Each row is a point. To make a cloud, some directions were put in groups of two or more. Within a group, all points are equally far from the middle, so they leave a hole (a ring in 2 directions, a hollow ball in 3). The other directions are filled evenly. Then the cloud was stretched, turned, moved and blurred a little. Count the holes, and give their numbers of directions, smallest first.
In the rows, zero is written as 128.

Cloud:
[[174 110 119]
 [ 80  96 148]
 [136 164 135]
 [ 75 153 141]
 [ 97 134  77]
 [127 168 145]
 [129  88 180]
 [153 113 172]
 [ 80 100 131]
 [179  97 101]
 [ 95 122  73]
 [ 97 110  69]
 [131  87 174]
 [148 153 160]
 [157 137 156]
 [123 167 118]
 [166 141 117]
 [ 86 110 100]
 [ 96 168 141]
 [103 142  74]
 [149 125 184]]
Holes: 1 (2)

Cloud (27 x 4):
[[120 111  88  80]
 [161 177 103 146]
 [123 179  90 160]
 [143 187 118 166]
 [148 164  59  94]
 [108 174 131 137]
 [103 164 102 114]
 [184 158 122 138]
 [188 152 130 126]
 [122 140  64 139]
 [177 129 134 170]
 [133 115  74 140]
 [ 97 147  82 146]
 [115 157  69 136]
 [116 145 165 154]
 [129 157  58 100]
 [121 175  81  94]
 [127 156 153 114]
 [179 113 123 131]
 [168 100 104 105]
 [100 121  89 158]
 [113 152  72  75]
 [129 117 151 126]
 [127 113 126  88]
 [101 167 122 132]
 [186 105 119  59]
 [162 146 167 143]]
Holes: 1 (3)

Cloud, 31 rows:
[[125 140 142 135]
 [172 166 144  79]
 [153 180 172  75]
 [100 117 137 160]
 [103 180  86 115]
 [126 159 140  70]
 [172 166 125  62]
 [110 180  81 104]
 [139 155 108 118]
 [147 162 182  85]
 [147 156 186  84]
 [189 115 132  77]
 [153 102 132  82]
 [173 165 141 119]
 [155  94 180 102]
 [131 165 158 116]
 [133 157  98 127]
 [133 125 115  77]
 [134 141 149 124]
 [ 93 120 159 130]
 [160 111 169 113]
 [139 129 140 137]
 [143 170 114  60]
 [106 182 142 138]
 [170 114 202 113]
 [166 131 151 142]
 [147 176 167 102]
 [135 125 123 100]
 [ 97 148 127  85]
 [139 186  97 132]
 [188 138 123  81]]
Holes: 0

Cloud (50 x 6):
[[100 128 130 179 165 164]
 [119 134 162 179 160 139]
 [100 159  85 125 163 127]
 [ 91 158 145 150  83 159]
 [136 176 173 119 153 107]
 [139 164 117 190 102 138]
 [ 93 126 104 144 183  95]
 [170 134 106 166 151 124]
 [157  87 113 139 108 171]
 [154 118 142 110  95 105]
 [ 60 146 116 150 167 132]
 [132 110 143  61 138 137]
 [133 169 116 143 149 136]
 [209 130 118 108 136 134]
 [153 123 125 109  74 130]
 [159 100 139 117 102 159]
 [200 120 143  88 107 154]
 [110 112 128  81 121 182]
 [119 164 138 147 146 106]
 [137 110 103  67 134 189]
 [141 130 162 152 138 179]
 [108 104 124 148 146 211]
 [173 122 186  81 121 155]
 [174 157  89 166  95 138]
 [159 162 119 140 173 180]
 [166 124 181 156 146 174]
 [192 107 127 125 175 119]
 [108 129 145 180  83 183]
 [231 149 138 123 109 114]
 [140 126 166  89  72 146]
 [ 75 161 120  73 149 183]
 [143 110 120  91 137 124]
 [120 139 187 102 142 147]
 [118 138 130 188 160 144]
 [172 108 160  99 114 123]
 [128 160  97 110 165 115]
 [129 101 146 142 131 196]
 [118 152 190 139 118 129]
 [181 122 169 115 108 187]
 [192 126  98 117 103 155]
 [129 163 188 132 131 123]
 [219 112 180  96 119 149]
 [192 179 151 127 160 121]
 [ 93  94 157 141 108 162]
 [191 130 120 117 184 115]
 [130 135 100 172 171 129]
 [154 110 141  65 146 137]
 [120  83 147 113 133 140]
 [180 124 119  80 101 165]
 [164 156 111 177 104 119]]
Holes: 1 (2)

Cloud, 48 rows:
[[ 86 129 121 162 107 174]
 [122  87 120 173 181 144]
 [104 106 118 162  93 185]
 [116  63 146 103 177 131]
 [ 73 118 158 109 107 121]
 [153  88 123 105 189 102]
 [ 85 107 186 149 154 132]
 [162 137 142 151 102 150]
 [106  56 177 144 112 155]
 [120 102 100 162  99 170]
 [158 105 111 146  92 135]
 [146 144 119 106 155  78]
 [110  70 186 152  99 143]
 [113  82 117 169 164 161]
 [153 108 125  96 185 113]
 [ 84  98 140  99 156 146]
 [151 108 176 146 152 178]
 [ 59 117 127 153 119  93]
 [147 131  96 106 179  88]
 [125  58 167 115 108 101]
 [185 126 124 130 109 179]
 [107 151 122 137 105  81]
 [ 91 141 136 126  94  96]
 [152 181 124  97 116 142]
 [115 113 117 161 140 202]
 [ 90 104  83 117 159 109]
 [144 138 150 149 166 195]
 [118 107 179  83 136 129]
 [156 154 109 157 133 174]
 [147 109 176  74 125 154]
 [144 114  79 106 110 175]
 [150  99 164  83 155 143]
 [130  96 141  97 193 109]
 [148 101 161 143  79 146]
 [151  62 164 141 141  87]
 [ 66 124 141 127 109 119]
 [142 112 175 145 156 199]
 [ 86 127 185 128 138 174]
 [101 134  80 112 140 127]
 [132  88 167  92 148  88]
 [107 153 180 102  88 151]
 [125 169  92 141 146 131]
 [113 110 112 162  88 180]
 [108  95 153  86  85 149]
 [ 59  96 156 165 140 113]
 [121 115 174 151 163 184]
 [151 127 130  92 181 117]
 [171 116 177 133 109 180]]
Holes: 2 (2, 3)
